Rows are points. The points of each table are mixes of a few directions, plus a little noise. How many directions does each table use, and how many do they share? Where both have some left over, give the other angles between the two spaces (their principal angles), to ten degrees, smallest first.

First (6 x 2):
[[  1  40]
 [ -1 -29]
 [  1  19]
 [  1  28]
 [ -2 -60]
 [  0   2]]
Second (7 x 2):
[[-19 -30]
 [ -5  -7]
 [-11 -17]
 [ 15  24]
 [ 15  24]
 [-24 -38]
 [ 29  47]]
Directions: first 1, second 1, shared 0; angles 30

First (8 x 4):
[[ -1 -16   3   7]
 [ -8  13   2   6]
 [ 27  17  -2 -12]
 [  4 -60   1   2]
 [-11   8  -4  -8]
 [ 13  -4  -6 -18]
 [-15  20   4  12]
 [-10  23   4  11]]
Second (8 x 4):
[[-40 -38  -4   0]
 [  7   9   8  17]
 [ 12  20   8  16]
 [ 18  -3  -6 -19]
 [ 14  30  -3 -10]
 [  8   8   5  10]
 [-11 -12 -10 -20]
 [ -6 -14   2   6]]
Directions: first 3, second 3, shared 3

First (9 x 6):
[[-12   9  22 -45   7  17]
 [  8   1 -27  31  -2 -21]
 [ 11 -10   7  39  -8 -10]
 [ -5 -46 -31  -6 -12  48]
 [  3  25 -45   7   8 -35]
 [ 10  20  39  29   1 -32]
 [ 10 -12  -3  38  -8  -9]
 [-14  28  17 -58  14   4]
 [-11 -16  19 -35  -1  38]]
Second (7 x 6):
[[  5  10 -16  14   2 -20]
 [ 21 -22  11 -23 -30  14]
 [ 11  28   4  24   4 -44]
 [-16  -2 -26 -38   9  24]
 [ 22 -30 -34  -1 -30   8]
 [ 10 -15  40   3 -15  11]
 [-51  31  21  21  60   6]]
Directions: first 3, second 4, shared 3

First (7 x 9):
[[ 22  18 -14  -5  11 -12  12   8  10]
 [ 19  11 -10 -16  24 -13  22  14  35]
 [-50 -27  -8  33 -18  26 -15 -26 -41]
 [ 23  17  -5  -6   4 -11   4   7   4]
 [-33 -27  22   7 -17  19 -17 -11 -14]
 [  8   2  10 -10   1  -4   0   6  10]
 [ 11   6   5  -2  -6  -3  -6   2  -5]]
Second (7 x 9):
[[  4  20 -39  30  -6  -2   0 -13 -40]
 [ -6 -30  58 -46   8   3   0  20  60]
 [  3  12 -22  17  -3  -1   0  -7 -23]
 [  1   7 -13  10  -2  -1   0  -5 -13]
 [ -1  -6  12  -9   2   0   0   4  12]
 [  1   5 -10   8  -2   0   0  -3 -10]
 [ -2  -7  14 -11   1   1   0   5  14]]
Directions: first 3, second 1, shared 1

First (10 x 11):
[[ 44  36  16 -22  20  17   8   9 -48 -55 -60]
 [ 15  -5   1  12  -7 -12   6 -15  21  10  21]
 [-11  -8  -1 -12   1  25  -1  -9 -36  51  20]
 [ -4  -3  -3   5  -1  -5   1   7  14 -13  -4]
 [-43 -24 -20   8   3  17   2  40  14 -16 -16]
 [ 15  -7  -2  11  -3  -3  10  -4  17  -3   8]
 [-34  19   8 -12 -11 -42 -37 -16  10  15  18]
 [ 16  -5   1   3  -1   7   9 -11  -4  17  13]
 [  3  12   6  -8   1  -7  -8  -5  -8  -4  -5]
 [  0 -15  -7  13  -3   2  10   7  21  -3   6]]
Second (8 x 11):
[[ 47  34  23  -7  -3 -33  -6 -36  -2 -12   3]
 [-13  -4  -8   3   6   7   3  26   7 -32 -25]
 [-37 -21 -17  -3   8  36   5  36 -16   0 -18]
 [  7  12   7 -16   7  14  -2  -3 -35   4 -12]
 [ 11  -4   2  18 -13 -34  -1 -21  44   6  30]
 [ 13   5   5   6  -5 -19  -1 -13  17  -2  11]
 [-29 -19 -15   6   3  18   4  28   6  -6 -10]
 [  1  -2   3  -7  -2  10  -2 -17 -22  42  22]]
Directions: first 4, second 3, shared 3

First (8 x 12):
[[-27 -52   4 -13 -32  42  22  15   7  26  28 -18]
 [-17 -33   2  -8 -22  27  14   9   5  16  18 -11]
 [ 20  38  -3  10  24 -31 -15 -11  -5 -19 -21  13]
 [ -1  -3   0  -1  -2   2   1   1   1   1   1  -1]
 [ -3  -6   0  -2  -4   5   2   1   1   3   3  -2]
 [ 22  44  -3  11  28 -35 -18 -12  -6 -22 -24  15]
 [  1   1  -1   0   0  -1  -1   0   0  -1  -1   1]
 [  6  11  -1   3   6  -9  -5  -3  -1  -6  -6   5]]
Second (11 x 12):
[[ -8  31  60  -8   7  11  12  19  23   2 -12 -14]
 [-10  27  31  -7   5  11   0   3  19   3  -3  -9]
 [  2   2 -22   7  -5  10  -8 -13  -7  -3  14   2]
 [ 33 -33  -6  12  13  -4  21   7   8 -24  -8  -4]
 [ 23 -20  14  10   8  -4  22  16   5 -17 -11  -5]
 [ 11 -18   1   0   8  -9  11   7   6  -8  -9  -2]
 [  2  -2 -25  10 -13   7  -9  -9 -21   1  14   6]
 [-13  -2 -29   2 -21  -6 -15  -7 -35  15  12  14]
 [ -7 -13 -29  -5  -5 -13 -11  -9 -14   9   4  11]
 [-19  29  49 -16   8   1   4  14  22  12 -14  -9]
 [-16  -1 -44  -7  -4  -3 -25 -27  -6  12  15   9]]
Directions: first 1, second 4, shared 0; angles 80

First (8 x 18):
[[  2  -3 -24 -13 -26   5  -4  -9 -30  -6 -15   5   9   2   9   4  17  29]
 [-21   3 -11  -7  -2  -8  -3 -22 -17 -11  20 -21  -3  -3  -4  -8   9 -19]
 [ 15   9 -16 -13 -15  21 -13  18 -12  11 -35   7  11  19   1  11  10  32]
 [  0  10 -16 -11 -12  12 -23  -5 -13  -3 -20  -1  14   2   1   2   5  10]
 [-13  33  22   7  37   8 -46   0  45  -1  -4 -15  13 -11 -20  -8 -36 -60]
 [-10 -14  27  15  25 -20  41   7  18   7  45 -14 -31   4  -8  -6  -3 -28]
 [ 31 -13  -8   4 -25   7  -5   3  -6  -3 -37  43  20 -14  23   9  -2  50]
 [ -3 -24  26  19  19 -25  53   9  16   7  45  -4 -33   2  -1  -4  -1 -14]]
Second (11 x 18):
[[-20   1  -1   1   5 -13  -6 -25  -3 -15  21 -12   1 -16  -2 -11  -3 -27]
 [-14 -20   1  -1   1 -17  54   5 -19   9  44 -23 -36  23  -6  -1  25  -1]
 [ 17  14  -7  -7  -7  22 -28  14   3   6 -40  14  19   6   1   8  -5  20]
 [ 16  -7  -2  11 -14  -4 -23 -21   6 -20 -24  38  29 -39  22  -2 -17  17]
 [ 23  -3  26  18  15   2   3  21  36   9 -13  25   3  -7   4   5 -22   3]
 [-18  -6   3  10   4 -23  -5 -37   1 -24  26  -2   4 -34   6 -14 -10 -29]
 [  9  -3  -6 -12  -5  14  28  34 -13  26  -4 -12 -20  43  -9  13  23  26]
 [-35  15 -16  -8  -1 -10 -39 -49 -14 -30  16 -22  17 -29  -3 -17  -5 -42]
 [ 19   5  -6  -7  -9  20  -4  25  -2  16 -30  10   5  20   0  12   5  30]
 [-25  14   4  -1  17  -6 -15 -16   8  -8  21 -26  -2  -6 -13 -11  -8 -45]
 [ 28 -11   3  -3  -6  16  36  48  -3  32 -17  10 -18  41  -1  19  17  46]]
Directions: first 4, second 4, shared 4

First (10 x 20):
[[ 29 -16  -8  52  60 -16   4 -19 -14 -22  39   0   4  -9 -45  -6  32  19
  -38 -18]
 [-12   8   2 -13 -18   3  -4   8   5   6 -14  -4  -2   6  14   2  -7  -9
    8   5]
 [-29  19   6 -36 -50   8  -9  19  13  16 -36 -10  -6  13  37   4 -22 -22
   24  14]
 [-16   8   5 -42 -42  15   1  12   8  17 -25   6  -1   3  32   5 -26 -10
   31  12]
 [ 16  -5  -8  58  51 -24  -6 -11  -9 -24  27 -16  -1   3 -39  -7  37   5
  -45 -16]
 [-12   5   5 -32 -31  12   1   8   6  13 -18   6  -1   1  24   4 -20  -6
   24   9]
 [  5  -7   3 -26 -11  14  10  -3  -1  10   0  19   4 -10   9   3 -17   9
   22   4]
 [ -6   8  -2  24   9 -13 -10   4   1 -10  -1 -19  -4  11  -8  -3  16 -10
  -21  -3]
 [ 14 -10  -2   8  18   1   7  -9  -6  -4  16  10   4  -8 -13   0   4  12
   -4  -5]
 [ 12  -9  -1   4  14   1   6  -8  -5  -3  13   9   4  -7 -10   0   2  11
   -2  -4]]
Second (8 x 20):
[[ 29 -21 -25  21  -7  36  24 -25 -17 -18  55 -27 -21 -14 -25  -8  24  14
  -21 -14]
 [ -9   8  19  -3  30 -34 -15  13   8   9 -29  31  21   5   3   6 -12   1
    8   6]
 [  4  -7 -13   0   0  15  -5 -16  -2  -9   1   8   2  -7   1  -8  -1   6
   15  -4]
 [  9  -9   3 -23 -11  14  14  -3  -3  10   7  15   1 -11   6   4 -15  10
   16   3]
 [  2   3  26 -10  12 -25  14  22   1  19   1   9   4   2  -5  16  -8   3
  -14   7]
 [-13  19  36 -11  -6 -37  15  44   7  28  -8 -17  -6  17   2  22  -4 -15
  -33  13]
 [-16   1 -23 -19 -28  31 -25 -20   7 -10 -30  13   5  -2  29 -15 -16  -6
   49   1]
 [ -6   5 -24  45  11   0 -22 -15  -1 -30   4 -31  -8  10 -12 -17  31 -11
  -20 -12]]
Directions: first 2, second 4, shared 2

First (9 x 32):
[[ 56  44 -12  -5 -10 -21 -16 -10 -16 -20  22  12  -1   7 -26 -57 -21 -45
    2 -20 -12  -4  13  16   3 -23 -15  29 -14  46  20  24]
 [-37  -6  39  18   6  24  -5  22   4  -3 -37  16  21   2 -24  -2  -1  49
   26  15  30  42  37   9 -21 -18  19  -5  30  24 -39 -10]
 [ 32  16 -16  -5  -2 -14  -5  -9  -6  -3  16  -1  -9   2  -2 -16  -5 -28
   -6 -10 -13 -14  -9   4   5  -2 -10   7 -14   8  20  11]
 [ 45  11 -19   9  28 -16  -4   2   1  25  -7 -19 -36  11   9  32  14 -12
  -11  -3 -21 -27 -53  -3  -9  16  -5 -46 -30 -13  42  15]
 [ 18  -1 -12   4  16  -7   1   1   3  17  -4 -13 -20   4  11  27  11  -4
   -8   1 -11 -18 -34  -5  -3  15  -2 -28 -15 -17  24   5]
 [-16  -7  14   6   4  10   0   8   3   3 -16   4   6   1  -5   8   2  22
    8   7  11  13   9   0  -8  -3   8  -7  10   3 -13  -5]
 [-38 -25   0 -12 -18   9  13  -8   5  -7  12   1  14 -10  17   4   0   5
   -6   4   4   0  12 -11  15   9   1  22  12 -23 -19 -16]
 [-47 -33 -13 -27 -35   4  22 -21   5 -15  37  -2  17 -19  33  -3  -3 -13
  -18   0  -1 -13  14 -17  33  15  -8  43  10 -39 -19 -22]
 [-12   0  19  13  10  12  -5  14   2   4 -23   5   6   4 -13   5   3  27
   13   8  14  20  12   5 -14  -8  10 -12  11  12 -14  -2]]
Second (11 x 32):
[[ -2  -2   1   3   9   6  -9 -14   8  12 -29 -21  -7   0   0   7  14  28
  -14  15  -6  -1 -20   7  -6 -13  -8 -23   1  -6   5   5]
 [ 17   3   4 -24  12 -25   6   9  23  28 -27 -10  -9   1 -14   0  21   7
  -32 -25  -7 -17   2  33 -27  12 -17  20 -10  -4   0  50]
 [-20  -6  -2  27   3   4 -10 -26  -3 -11 -13   4 -19  12  -1 -18 -10  11
   -1   2  13  23  -9  13  10 -20 -10 -33   2  -4  13 -12]
 [-20   1  -4  -2 -31  24   2 -30   7 -48  33   3  30 -14   9 -21 -16  14
   14  18  -4  19   9 -18  12 -26   5  22  22  -1  -8 -40]
 [ 17  10   3  -3  26 -22   4   0  45   9 -33   6 -28   8 -27   3   1  39
  -13 -24   3   3 -23  36 -60  17  -5  -8  -2 -15  13  33]
 [-21  -2   0   2 -29  29   6 -29  14 -50  33  -8  40 -17  20  -3   2  31
   10  22 -12  26   3 -18   9 -36   3  14  23  -3  -2 -47]
 [ -2   1   4  26   3   2  14  13   9 -26  30  22   1   7   6  20  -9   4
   24 -13   8  25  -1  -4  -9   4  15 -17   0  -3  18 -29]
 [ 18  -3   7  -9   2 -14  21  49 -14  21  26   1  18  -1  15  38  26 -36
    0 -21  -8 -14  21  -5   9  20   4  15 -17  10   3  14]
 [ 12   6  -5  15  19  -5 -10  37 -41  25   7  29 -29  15  -8   8 -34 -53
   38   0  19 -19  -1 -29  13  44  30 -21 -15  10  -4  -4]
 [  1   0  -3 -20  -9 -11  -4   3 -18  16   0   1   1  -1  -5 -23  -5 -34
  -12  -7   1 -19  21   2  18   7  -9  30  -5  10 -16  22]
 [ -5  -5  -5 -16  -5  12 -19 -12 -28  27 -24 -27   3  -8   6  -9   9 -10
  -14  33  -9 -25  -3 -16  30 -11  -7  -1  -1   7 -18   9]]
Directions: first 3, second 6, shared 1; angles 60, 70

First (9 x 32):
[[ 17  15 -13 -21  -6 -24   0   9 -19  20   8 -15   0  15  15   1  -7  -4
   12   1  -2   2  -6   6  -1  24  -3  -8  -5   1   6 -10]
 [ 17  23  -6 -17   7 -13   1   2  -5  22   6 -12  -2  30 -10 -17  -6 -10
   25   6   3  -6  -2   6   5  14   2   0  -3   6  10   5]
 [-24 -20  14  25   2  32  11  12  12   1  -1  16  20  -7 -23 -12  18  -6
   -9  -1   6  -8 -11  18  14 -39  16   2  13 -14   4   4]
 [ -7  -5   8  11   7  13  -3 -12  15 -16  -7   9  -6  -7 -12  -1   2   4
   -5   1   1  -1   9 -10  -2 -11  -1   8   1   4  -5  11]
 [ 22  11 -20 -26 -14 -42 -12  -6 -24  -6   3 -17 -18  -9  47  30 -19  12
   -5  -4 -10  17   8 -19 -20  47 -20  -9 -15   9 -10 -18]
 [-21 -22  11  22  -2  24   5   5  10 -10  -3  15  11 -18  -8   1  12   2
  -17  -3   2  -2  -5   7   5 -29   8   1   8 -11  -2   0]
 [ -2 -10  -6  -1 -13  -9   1  10 -14   0   3  -2   5 -14  24  16   0   5
  -14  -5  -4   7  -6   4  -4   7  -3  -9  -1  -7  -4 -16]
 [ 12  23   2 -10  16   2   4  -1   6  23   4  -7   1  36 -31 -31  -1 -15
   32   8   7 -13  -2   9  12  -1   8   6   1   7  14  16]
 [-14 -15   9  17   3  15  -7 -18  18 -34 -12  15 -10 -26  -1  13   1  13
  -19  -2  -3   4  15 -20  -9 -11  -7   9  -1   5 -14   9]]
Second (8 x 32):
[[  4   0   7 -32   1  11   4  27 -32  60  17  10  14  28   0 -17   4 -21
   -6  -4   1   4  -5 -24  18  10  35 -21 -21  -6  40  -2]
 [  0   0  -1   4   0  -1  -1  -3   4  -7  -2  -1  -2  -3   0   2  -1   2
    1   1   0   0   1   3  -2  -1  -4   2   2   1  -4   0]
 [ -3   0  -5  22  -1  -8  -3 -18  22 -40 -11  -7 -10 -19   0  11  -3  14
    4   3  -1  -3   3  16 -12  -6 -23  14  14   4 -27   1]
 [  4   0   7 -31   1  11   4  27 -32  59  17  10  14  28   0 -17   4 -20
   -6  -4   1   4  -5 -24  18   9  34 -20 -21  -6  39  -1]
 [ -4   0  -6  27  -1 -10  -4 -23  27 -51 -14  -9 -12 -24   0  14  -4  18
    5   4  -1  -3   4  21 -16  -8 -30  18  18   5 -34   1]
 [ -2   0  -3  12   0  -4  -2 -10  12 -22  -6  -4  -5 -10   0   6  -2   8
    2   2  -1  -1   2   9  -7  -4 -13   8   8   2 -15   1]
 [  1   0   2 -11   0   4   1   9 -10  19   5   3   5   9   0  -6   1  -7
   -2  -1   0   1  -2  -8   6   3  11  -7  -7  -2  13  -1]
 [ -1   0  -2  10   0  -4  -1  -8  10 -18  -5  -3  -4  -9   0   5  -1   6
    2   2   0  -1   1   7  -5  -3 -10   6   6   2 -12   0]]
Directions: first 3, second 1, shared 0; angles 50

First (9 x 32):
[[-38  -2 -12 -12   0 -43   9  10 -35 -10  25   6  40 -17  -5  -1 -23   4
   -1 -22  -2  23 -18 -19   3   2  14  15   4   7   4  -7]
 [ 17  10 -10   4   4  -4   6  -2  23  -7 -18  -6  -9 -25 -16   0  43  14
  -10   4   1  -4   0  -7  -5 -20  -7  10  -4 -14   5  11]
 [ 50  13 -20  22  36  12   9  -1  42  10 -15  -3 -22 -59 -15  -6  35  14
  -22   9   1 -24   1 -30  -2 -26  -5 -11  -3 -15   2  11]
 [ 57  13  -6  21  17  30   2  -9  55   6 -36 -10 -42 -27 -13  -1  60  13
  -14  22   3 -26  11  -3  -7 -25 -16  -8  -5 -21   2  15]
 [-13  -1  -6  -2   0 -17   4   3 -12  -4   8   2  15  -8  -3  -1  -7   2
   -1  -8  -2   9  -7  -8   0   0   4   6   0   1   3  -2]
 [-28 -10  19 -15 -30   1  -9  -2 -19  -8   1  -2   5  50   9   4 -13 -11
   17   0   0  13   4  29   0  16  -1   8   0   7  -3  -5]
 [-16  -6   6  -5  -2  -3  -2   4 -23   4  19   5  13  15  13   1 -37 -12
    7  -6  -2   5  -1   3   6  15   7  -6   4  12  -5  -8]
 [-31 -12  18 -12 -15   3  -9   2 -35   3  20   5  15  43  22   2 -52 -19
   18  -6  -1   9   1  18   7  28   8  -6   5  18  -6 -12]
 [  3  -3  12   0  -9  19  -7  -3   1   5  -4  -1 -11  28  10   1  -7  -9
    9   9   0  -5   8  17   1  11  -4  -6   0   3  -5  -2]]
Second (9 x 32):
[[ -7  12   5  -3  11   5 -12  -1  -1  12  14  -8   4 -11   3 -18  -9   6
    7   1  26 -14  -9  23   2 -27 -11   2 -16 -32   0 -13]
 [ -6  21 -32  -1   5 -11   5 -21 -19  37  -9  13 -44  -7  -4   4  -8  25
   10  10 -12 -16  12  10   8  21  -4  18   3  32   4  26]
 [ 23  -1 -22  25   6 -22  19  -8  25  -6 -25   4  -6 -30 -10   2  23  16
  -16 -18 -11   4  -4 -54 -11  24   9 -20   9  37   7  12]
 [ -5  -4  20 -12  -9   5   4  41 -11  -4  14  20   4  18 -10  -6  -4 -20
    7  18  19  22   3  27  -1 -22  11  -3   9 -18 -23   4]
 [  2  -9  36  -5  -7   3  -2  27  -6 -14  11   0  28   9   8  -2   8 -17
   -6   8   8  13  -6  11 -13 -16  -1 -13  -1 -25  -6 -15]
 [ -1   7  40 -13 -15  -3  -6  17 -33  -5  14   7  10  17  11   5   0  -4
    5  21  -2   9   6  25  -8  -3  -8  -6   0 -10  -3  -2]
 [ -9  14  22 -13  -9  11 -27 -21  -9 -18  21 -16   6  12   2  -8 -24   1
   21   2  13  -9   3  19  18 -15 -13   7 -17 -23   6 -11]
 [ -4 -25 -36  16  27  13   6 -20  34  20 -18 -26  17 -18  18   4  15  -2
  -27 -27 -13 -25 -18 -19  -9   2  -3  10  -8  -9  16 -22]
 [  7 -14 -32   7 -10  -1  13 -16  21 -21 -22   6 -18  10 -18  18   1  -4
   -2 -14 -28  14  14 -43  14  37  21   5  20  51  -1  23]]
Directions: first 3, second 6, shared 0; angles 30, 80, 90
